Every row gives one point. Before rounding, the points of a table are all equally far from one centre. They may lie mostly on one side of it. Where is the centre, to within rounding?

Points, 9 rows:
[[-28 -18 -49]
 [-18 -35 -38]
 [-23 -29 -42]
 [-25 -26 -43]
 [-15 -40 -25]
 [-32   7 -60]
 [ 17 -43 -56]
 [ 54 -29 -69]
 [ 40 -53 -27]]
Centre: [ 29  22 -17]

Points:
[[ 58  17  46  42  35  10]
 [ 79  -6  14  18  34 -35]
 [ 85 -38 -13  13 -11  13]
 [ 82 -12  19   0   9  36]
 [ 93 -12 -12  23  -2   8]
 [ 63  21 -14  -6  49  10]
 [ 70 -40 -44  19  -1  -8]
 [ 77 -12  -2  48  43  10]
 [ 50 -41   8   5  63 -20]
 [ 80  25 -19  19  -7 -13]
 [ 50   6 -27  57 -34 -20]
 [ 51 -40 -34   6 -41  14]
 [ 21 -26 -42  69  22  23]]
Centre: [ 20 -11   3  18   6   1]

Points:
[[ 17  57   6  -8  64  28 -27 -56 -15]
 [-27  40  31  -2  48  64 -40 -41 -29]
 [-46  66  34   9  78  43 -15 -37  -3]
 [ 13   2  19  -4  28  43  14 -43  -3]
 [ 29  47   2  15  56  57  20 -12 -11]
 [ 31  75  54   4  36  50  -7 -27 -32]
 [-23  84  54  24  19  41 -35 -65   2]
 [ 42  77   3  -7   5  56   1 -47 -11]
 [-15  82  17 -50  34  30  37 -38 -23]
 [-42  29   1  58  36   2   5   1 -42]
 [-28  21  46  26  36  37 -10 -59 -15]
 [-14  50  47  25  60   5 -41 -36 -33]
 [-24  54  29 -34  64  18  18 -39 -33]
 [ 47  45   6  21   4  51 -49 -14  -6]]
Centre: [-19  61  12   1   9  16 -11  -3   1]

Points:
[[ 18  22 -61  24  46  44   3  -8 -39  35  -9 -45]
 [ -7  -5 -60  -2  80  14  12 -29 -78  19 -19  -3]
 [  9  34 -47  -4  75 -15 -26  16 -36  10  26 -56]
 [ -8  23 -77  13  47   9  12 -45 -73  19 -37  -4]
 [  8 -10 -49   1  45  24 -29  24 -60  22  -5  -5]
 [-14  -1 -68  33  44  11 -11 -20 -74  29 -25 -43]
 [ 45  18 -68 -29  63   4  19  -7 -50 -24  -7 -26]
 [ -6  12 -62   5  38  12 -18 -50 -88  31 -23 -23]
 [-32 -12 -63  17  51  34 -29  -7 -73 -11 -13 -41]
 [-34  23 -52   2  47  13 -11 -41 -45  -2 -35 -78]
 [-14 -18 -85  22  63  12 -24 -36 -80  -4 -13 -27]
 [  2  -6 -42  -6  33 -24  16  -1 -79  21  22 -78]
 [-28 -30 -93   9  28  13 -17 -39 -82  15   5 -33]
 [  1   5 -31   6  65  19 -12 -12 -89  21  11 -50]
 [ -8 -19 -51 -12  43  14 -14  -7 -80 -22 -39 -22]
 [-35  24 -52 -21  42   1  50  -5 -10  35 -28 -14]
 [  4   3 -68  -8  46 -20 -18 -15 -87   7 -24 -30]
 [ 46  14 -68  14  65  13   3 -63 -35  35  -2 -38]]
Centre: [-11   0 -33  10  23  -8   6 -40 -19 -14  26 -13]

Points, 22 rows:
[[ 17   5 -35   8  -5 -44  15  34 -47 -20  15 -40  44  49 -48 -56 -18  -8]
 [ -3 -41  -1 -21 -31 -25 -32   9 -16   1  -5 -26  54  30 -63 -92   0  10]
 [ -4 -37 -13 -26 -22 -54  -8  -6 -41 -11  11 -48  79  38 -36 -78  14  35]
 [ 27 -11 -17 -15 -41 -29  15 -22 -63  -3  10 -36  52  16 -81 -71  -6 -18]
 [ 26 -11 -36  15  -8 -59 -20  -3 -35   5  -9 -31  59  33 -73 -67 -23   6]
 [ -4 -22 -28 -34 -13 -28 -40 -35 -38   5  18 -73  61  57 -75 -45   3  22]
 [ 25 -23 -40  -9 -30 -45  14 -13 -43  33  28 -38  52  39 -73 -84 -27 -16]
 [ 17 -23 -22 -20 -32 -29   1  -7 -42  11 -18 -26  64  49 -28 -58  17 -31]
 [ -4 -22 -18 -66 -38 -67  30  16 -19  22   7 -26  58  35 -58 -78 -39   9]
 [-23 -15 -62 -11  -1 -17   8   2 -41  25   1 -17  17  40 -76 -82 -42  31]
 [ -8 -26 -19 -54  -3 -52 -12 -30 -24   9  19 -11  69   0 -68 -96  -9  18]
 [-26  12 -54 -39 -43  -7  -7 -49 -37 -16  13 -41  48  38 -19 -60  -5  25]
 [ 24 -12 -38   7 -43 -39   8   8 -53  27  17 -19  49  58 -93 -59 -13 -17]
 [ 22   7 -31  -4 -25 -39  16 -44 -26 -12   2 -45  60  26 -50 -62  -3   3]
 [ 12  16 -26   3 -27  -4  -6  -1 -55  48 -10 -17  54  51 -89 -60  19  -1]
 [ 40 -18 -17 -13  -7 -49  -1  27 -19  38  17 -35  49  57 -80 -73  15   4]
 [ 10 -23 -45 -13 -29 -68  29  20 -15  39  21   2  42  57 -71 -64 -12 -15]
 [-17   1 -29  18 -11 -29 -21 -14 -34   5  22 -35  84  55 -64 -45  20  -4]
 [ -4  11 -14 -11   1 -49  12  -7 -29  15  -7 -52  57  21 -90 -69 -39  40]
 [  4  11 -43  33 -39 -73   6  -2 -37  23   3 -51  20  26 -50 -61  -9  -4]
 [  8 -13  -3  12 -40 -55   2 -38 -67  16  24 -46  23  52 -54 -85   1  -3]
 [ 22   0 -40 -18 -32 -74  -8 -21 -54  13  -3 -34  53  52 -70 -48 -10 -23]]
Centre: [  3  -5  -1 -27 -24 -31 -15  -1 -45  40  41  -1  22  12 -30  -6 -16  35]

Points (29 x 24):
[[  -8  -34  -41  -19   66   -1   27  -35   -9   24  -19  -56   37   44
    42   49   -3   13   49    8    8  -66    3   -6]
 [ -19  -14  -42  -34   37   39  -39  -51  -26   -8  -25  -59    5  -28
    -8   58   25   14   21  -14    9  -48   33    2]
 [  -5  -48  -32  -10    8  -54  -21  -51    9   12  -32  -89    6   19
    25   98   46  -23   58   14   29  -31   25   18]
 [ -20  -58   12  -36    8  -32    8  -63   18  -27  -21  -40  -27  -21
    18   41   78   26    9   19    7  -34   19   46]
 [ -31  -78  -18  -27   53  -43  -32  -68   42   -8  -27  -49   31  -19
    35   34   48   30   44  -11   28  -49   22   19]
 [  -6  -40  -51  -40   -9  -30  -47  -31    9    5  -71  -83   17   31
    35   50   61   -5   42   37   23   18   -7    4]
 [  26  -64  -22  -50  -15   14   12  -33   31   24  -45  -72  -34    8
    54   54   42   50   -1   32   21  -41  -37    0]
 [ -10  -72  -18   -7  -29   17    1  -17  -33    1  -73  -41    5  -15
    70   26   75  -11   39   -3   19  -15   33  -16]
 [ -18  -54  -11    1   35    9  -12   -2    1   15  -66  -62   11  -10
    52  101   24  -21   74  -19   60   13   36   13]
 [ -18  -27  -22  -54  -16   17  -36   -8   -8   59  -13  -87   -6   -3
    23   79   47   16   56    4   24   10   26   -2]
 [   2  -22  -28    8  -20   11  -19  -29  -20  -11  -34  -74    6   -9
    37   78   93   28   80   -6   14  -48  -14   17]
 [  -6  -58  -38   -3   16   11  -26  -26  -12  -21  -38  -80   16    2
    48   89   90   18    1   -7   12  -30   13   58]
 [ -21  -40  -22  -21   23   -4   39  -82   29    0  -61  -57    8  -24
    36   50   49    7   33   33   22  -35   50  -46]
 [ -20  -49   28  -49   29   -3   24  -56    4   14  -38  -60  -20   -8
    71   70   72    0    5    7   35  -32   30   -1]
 [ -16  -26  -27  -27   29   17  -28  -48    6   -9  -11  -48  -31   -9
    65   61   11  -11   50   36   -5  -39   39   32]
 [  21  -67  -34  -85   35  -12   -4  -54  -21    6  -41  -78   35    0
    29   47   59  -15   71  -25    7  -17   49    9]
 [  26  -24  -34  -37   18    9    3  -58  -44   -9  -36  -76   40  -21
    49   71   34   25   56    4   54  -30  -22   -4]
 [ -10  -30   21  -48    7  -11  -55  -51    8  -14  -44  -57   29  -11
    32   45   33   16   49    6   72  -31    6  -19]
 [  17  -14  -42  -28   31  -21  -10  -53    2  -12    5  -63   -8    2
    45   55   77  -22   53    0   68    7  -11   25]
 [  45  -28  -29  -19  -12   23   16  -64  -22  -22  -30  -41   38   44
    35   39   51  -15   42  -11   21   14   -8    8]
 [  -3  -61  -65    1  -23  -18   10  -66    2   13  -67  -77   47   -8
    28   42   65   -6   57   15   15  -22   26    3]
 [ -12  -49  -16   -3   38  -26  -21  -38  -14  -17  -54  -74    1   32
    33   12   39   11   14  -33   28  -11  -15  -12]
 [ -44   -8  -57  -46    7  -21   36  -13   13  -15  -58  -73    2   12
     7   15   48   13   23   10   17  -43   12   25]
 [  11 -103  -12  -66    1  -28  -40  -27   18  -29  -28  -81   -3  -21
    34   55   53   -7   44    6    7  -33    9   37]
 [ -20  -64   17  -36    7   32  -52  -36    9  -14  -50  -47   -7    6
    25   76   40   46   58    6   24    6    8   20]
 [ -20  -37   -1  -18    7   -4   25  -35    5    1  -37  -69   -3   24
    -4   75   46   33   63   -6   41  -67   14   37]
 [  -9  -32  -16  -75   14  -21    1  -60   32   15  -26  -43   -5  -25
    55   59   38   28    4  -23   53  -42   44   50]
 [ -10  -51   -7   -9   41   11  -14  -46  -10   -6  -61  -47    0   12
    58   89   75    6   59  -11   45  -18  -13  -44]
 [   1   -7  -17  -51   21   25  -22  -21  -19   -6   -9  -57   30  -23
    74   68   83   -3   59   10   65  -45   -7  -12]]
Centre: [ 40 -27 -18 -22  30 -10   0   5  31  16 -41 -28  23 -22  25  53  50  12
  30   4   2 -17  14   4]
